Each row is a point. Before rounding, the points of a table are all equally far from one centre. They may lie mostly on one side of it. Write the centre, to within rounding.

Points:
[[-1.4  3.0  4.6]
 [ 0.5  1.4  4.7]
 [-2.7  3.9  3.4]
 [-0.7  3.1  4.6]
 [-3.2  0.1  3.6]
 [ 0.3  2.3  4.7]
 [-0.8  3.1  4.6]
 [ 0.2 -0.8  3.9]
 [ 0.9  2.9  4.3]
 [ 0.7  3.1  4.2]]
Centre: [-0.8  1.6  1.3]

Points (11 x 8):
[[-2.0  1.0  1.6 -6.6  0.1 -4.4  0.5  0.2]
 [-4.8  2.9  1.5 -5.4  0.5 -2.3  4.6  1.1]
 [-1.3 -1.1 -1.1 -5.9 -0.4 -0.7  5.0  0.9]
 [ 1.0  0.9  1.6 -5.8 -2.5 -2.7  4.8  2.9]
 [-1.7 -0.3  0.2 -6.8 -2.3 -3.7  2.2  1.6]
 [-3.4  0.1  1.7 -6.3 -0.5 -3.4  2.5 -0.7]
 [-0.9  0.1 -1.3 -2.2 -0.4 -4.1  1.0 -2.2]
 [-1.9 -0.5  0.6 -6.2 -0.4 -4.0  2.6  0.4]
 [-1.1  0.4  0.8 -6.8 -5.1 -2.0  2.7  1.4]
 [-3.5  1.1  1.3 -3.4 -2.4 -3.0  5.3  2.9]
 [-2.4  2.6  1.2 -3.0 -3.4  2.7  2.4 -4.4]]
Centre: [-0.8  2.6  1.0 -3.1 -1.3  0.2  1.4  0.7]

Points (17 x 12):
[[ 0.8 -3.1  4.4  0.5 -1.1 -8.1 -3.7  1.7  1.0  1.0  2.1 -0.2]
 [ 1.5 -0.4  1.1  3.2  0.5 -6.8 -0.2  3.2  2.8  1.7  1.3 -2.5]
 [-1.3  1.5  2.6  3.3  0.1 -5.2  0.9  0.4 -0.6  1.5  5.7 -0.7]
 [ 2.0 -1.6  2.3  3.5 -1.7 -3.4  0.5 -0.2  0.8  2.1  6.3 -2.7]
 [ 1.3 -2.7  3.9  3.0  0.3 -4.3 -2.0  4.4  1.4  4.4  3.4 -0.1]
 [ 2.7  0.6  4.3  0.8 -1.3 -5.9  1.3  1.2  2.1  4.6  1.9  0.3]
 [ 2.0  2.4  4.6  2.9  1.3 -4.8 -1.5  2.8  1.7  1.8  2.7 -1.2]
 [ 2.5  1.6  3.4  0.9 -0.5 -4.9 -0.5  3.1  3.0  2.1  2.6 -2.5]
 [ 0.7  1.5  4.3  1.8  0.7 -6.4 -2.8  1.9  2.6  0.4  4.4  0.5]
 [ 0.2 -3.2  6.4  3.2  0.3 -6.5  0.4  3.4  3.0  2.3  1.8  0.4]
 [ 2.0 -0.7  3.5  3.4  2.1 -6.8 -0.3  2.2  2.6  1.9  3.5  2.5]
 [ 2.2  0.7  4.0  3.1 -0.6 -6.5  0.6 -0.6  0.8  4.9  0.3  1.1]
 [ 1.3 -2.6  3.0  1.1 -0.7 -7.4 -1.9  3.8  1.1  1.1  3.5 -1.5]
 [ 1.7 -2.0  5.0  5.4  0.9 -5.6 -3.0 -0.2  3.4  2.6  2.5  0.5]
 [ 0.5 -2.0  5.1  1.7 -1.0 -6.4 -0.2  3.6  2.9  3.5  3.6  1.2]
 [-0.2 -0.2  4.8  2.6  1.6 -4.6  1.5  5.1  2.3  2.7  2.0  1.1]
 [ 0.7 -2.5  6.5  1.9 -1.0 -7.1 -0.4  2.4  1.0  2.4  2.6 -1.5]]
Centre: [ 0.1 -1.8  2.7  2.1 -1.2 -2.3 -0.4  0.4  0.9 -0.1  0.7  1.1]
